Rows are points. Each copy is the shape, with its points in the same order, stretched, turned, moved and blurred by noise. Say if it was mirrored as well.
In the rows, zero is written as 100.

Shape (9 x 3)
[[110,110,159],
[128,125,45],
[55,76,143],
[53,47,80],
[121,154,98],
[49,75,98],
[80,117,97],
[116,66,76],
[122,98,84]]
Copy 1 (9 x 3)
[[132,78,53],
[37,149,124],
[124,92,130],
[89,122,173],
[64,105,79],
[94,115,164],
[69,106,132],
[94,139,117],
[87,131,105]]
Copy 1 is: mirrored
Copy 2 (9 x 3)
[[139,140,92],
[63,87,158],
[138,94,57],
[89,64,60],
[119,110,163],
[116,67,83],
[123,85,118],
[56,104,94],
[78,106,109]]
Copy 2 is: only turned
Copy 3 (9 x 3)
[[128,122,67],
[76,116,166],
[65,55,45],
[49,5,84],
[83,154,131],
[39,43,80],
[56,96,100],
[106,48,117],
[106,98,129]]
Copy 3 is: mirrored
Copy 4 (9 x 3)
[[48,38,89],
[164,109,138],
[35,118,50],
[83,194,81],
[126,37,100],
[82,158,63],
[108,99,68],
[102,143,148],
[115,98,134]]
Copy 4 is: mirrored

Shape (8 x 4)
[[135,72,99,83],
[97,90,113,139],
[146,76,120,89],
[83,96,126,89],
[74,76,99,150],
[84,145,120,107],
[75,114,105,97],
[135,66,170,69]]
Copy 1 (8 x 4)
[[150,78,129,79],
[79,110,120,95],
[149,104,140,86],
[107,133,89,92],
[63,101,118,73],
[75,128,61,162],
[90,108,78,117],
[156,171,133,54]]
Copy 1 is: only turned
Copy 2 (8 x 4)
[[46,79,100,123],
[93,142,90,125],
[21,99,98,118],
[117,99,62,108],
[126,149,89,148],
[136,135,84,72],
[138,97,85,103],
[19,86,54,134]]
Copy 2 is: only turned
Copy 3 (8 x 4)
[[97,140,122,79],
[60,69,114,130],
[74,141,117,104],
[115,84,138,131],
[69,39,121,117],
[100,60,92,173],
[121,63,122,126],
[72,166,159,135]]
Copy 3 is: mirrored
Copy 4 (8 x 4)
[[101,103,76,155],
[38,119,103,116],
[89,100,98,173],
[67,70,94,107],
[21,127,80,97],
[67,76,147,66],
[69,80,101,74],
[74,55,95,195]]
Copy 4 is: only turned

Shape (12 x 8)
[[88,61,122,113,61,88,50,130],
[145,63,78,87,98,98,77,114],
[128,95,105,111,85,79,81,167],
[81,120,60,117,74,62,141,87],
[109,90,119,105,82,66,107,36],
[68,109,129,119,101,120,118,56],
[77,66,78,101,100,145,104,48],
[72,126,43,70,126,86,36,136],
[79,86,98,76,75,119,120,137],
[144,105,96,103,106,78,72,116],
[139,141,105,151,104,126,137,129],
[108,133,87,101,72,103,84,92]]
Copy 1 (12 x 8)
[[142,154,113,52,64,35,113,74],
[153,54,98,69,123,76,59,57],
[124,81,107,53,40,64,96,65],
[102,111,95,194,67,156,94,98],
[87,92,102,155,141,72,129,89],
[50,134,102,107,112,116,147,131],
[115,133,93,85,162,129,86,111],
[178,99,61,124,73,92,88,151],
[85,131,95,69,73,103,42,111],
[131,40,86,94,91,66,117,70],
[76,39,86,71,47,148,150,57],
[109,92,57,126,90,97,123,85]]
Copy 1 is: only turned
Copy 2 (12 x 8)
[[128,143,76,138,101,65,111,107],
[125,116,121,121,85,99,89,150],
[152,155,130,118,102,97,92,96],
[65,132,105,56,98,115,80,97],
[63,102,86,77,130,77,155,124],
[99,55,75,77,137,91,119,77],
[95,55,73,100,99,90,77,132],
[68,132,131,145,31,164,102,67],
[134,76,122,81,70,64,73,94],
[107,146,132,129,107,126,117,108],
[165,105,138,92,162,137,47,88],
[75,121,128,125,117,113,75,88]]
Copy 2 is: only turned
Copy 3 (12 x 8)
[[86,66,178,108,51,134,82,119],
[123,9,92,125,95,100,90,102],
[142,62,115,97,45,87,104,110],
[78,134,35,45,99,86,56,103],
[68,74,49,130,129,109,78,163],
[104,141,80,113,132,148,107,138],
[99,87,91,119,159,167,71,105],
[77,117,147,132,124,30,58,43],
[115,78,108,61,119,134,114,56],
[121,62,85,151,83,61,98,121],
[195,132,41,103,53,111,140,125],
[88,122,80,126,84,93,100,88]]
Copy 3 is: only turned

Shape (14 x 11)
[[98,64,62,107,124,111,140,109,185,104,72],
[56,51,102,80,137,105,101,124,118,97,18],
[139,133,122,88,130,96,97,65,101,101,98],
[104,110,68,89,121,78,112,81,103,110,122],
[38,99,87,110,103,84,118,99,115,113,89],
[109,89,75,92,125,135,96,158,130,52,88],
[103,110,101,97,112,92,84,70,132,179,110],
[108,85,92,100,151,145,95,42,71,115,98],
[51,111,69,73,106,84,54,71,105,100,50],
[66,75,125,138,67,84,111,76,123,34,125],
[120,61,109,73,91,103,142,73,123,132,118],
[120,37,118,125,93,71,95,112,67,105,81],
[128,169,70,87,101,119,134,33,102,84,106],
[125,106,129,132,67,120,74,127,137,137,107]]
Copy 1 (14 x 11)
[[151,153,119,144,96,169,134,129,96,81,60],
[140,142,118,109,84,180,50,159,120,116,83],
[106,87,132,85,113,60,128,95,66,87,100],
[121,102,98,109,130,66,135,102,99,84,104],
[125,83,71,90,98,122,130,103,106,124,119],
[130,142,144,132,73,139,97,124,168,89,38],
[103,77,34,78,109,73,125,98,45,77,104],
[72,124,114,75,125,95,97,125,76,63,141],
[98,126,78,56,131,100,83,117,126,150,79],
[89,111,134,148,79,117,145,59,98,158,130],
[98,92,108,150,114,99,120,150,46,72,112],
[101,114,113,156,101,121,49,81,75,71,113],
[79,58,144,74,157,50,186,104,78,102,99],
[76,63,70,116,58,113,115,59,77,85,71]]
Copy 1 is: mirrored
Copy 2 (14 x 11)
[[130,118,70,87,102,81,180,28,99,119,92],
[121,53,138,68,106,33,140,39,96,119,68],
[75,126,106,95,75,125,93,108,110,130,101],
[80,107,68,125,108,95,108,93,116,104,89],
[123,87,92,112,121,60,93,68,66,86,106],
[134,90,121,118,98,107,185,68,139,99,64],
[95,159,61,66,88,61,81,122,85,123,131],
[73,90,55,96,29,91,118,108,96,104,76],
[102,70,108,96,128,53,93,106,61,126,40],
[162,58,73,156,100,142,94,65,101,130,94],
[89,89,43,68,91,116,119,72,121,127,136],
[137,64,92,79,88,73,61,54,166,121,84],
[61,113,71,106,89,168,101,113,61,93,81],
[165,153,95,54,86,104,80,107,118,115,132]]
Copy 2 is: mirrored
Copy 3 (14 x 11)
[[62,64,50,119,115,136,120,100,15,89,148],
[62,90,93,126,65,64,75,100,53,123,140],
[104,125,101,99,71,148,71,101,112,82,80],
[106,74,112,109,103,148,68,108,86,89,111],
[86,60,106,142,119,94,94,106,85,114,104],
[76,90,58,105,103,104,66,115,70,72,190],
[134,70,94,78,73,120,109,108,80,71,50],
[87,93,98,88,13,154,76,111,121,115,109],
[58,75,96,113,90,80,28,91,100,119,84],
[69,94,130,131,137,113,112,30,141,127,127],
[136,87,105,70,83,150,116,80,71,124,96],
[81,112,159,60,75,90,113,88,95,112,126],
[101,110,69,116,102,195,59,119,112,115,78],
[118,95,80,58,106,86,130,106,108,58,83]]
Copy 3 is: mirrored
Copy 4 (14 x 11)
[[100,119,133,127,114,58,141,133,113,146,13],
[91,103,150,54,83,73,155,110,71,99,61],
[117,105,127,104,64,122,85,127,148,129,102],
[123,109,86,108,85,120,88,143,96,142,81],
[76,71,91,97,93,76,97,128,54,115,60],
[87,102,118,85,125,95,158,148,115,156,89],
[134,119,114,106,100,83,73,155,123,102,79],
[141,121,168,60,102,165,84,95,116,129,73],
[129,53,93,48,69,75,108,138,89,117,85],
[90,46,76,132,117,77,88,77,101,157,117],
[119,152,107,123,97,109,109,95,128,109,61],
[141,113,129,107,97,113,109,93,45,102,153],
[102,67,100,122,67,153,95,131,149,142,39],
[115,92,109,131,144,66,107,152,138,82,118]]
Copy 4 is: mirrored
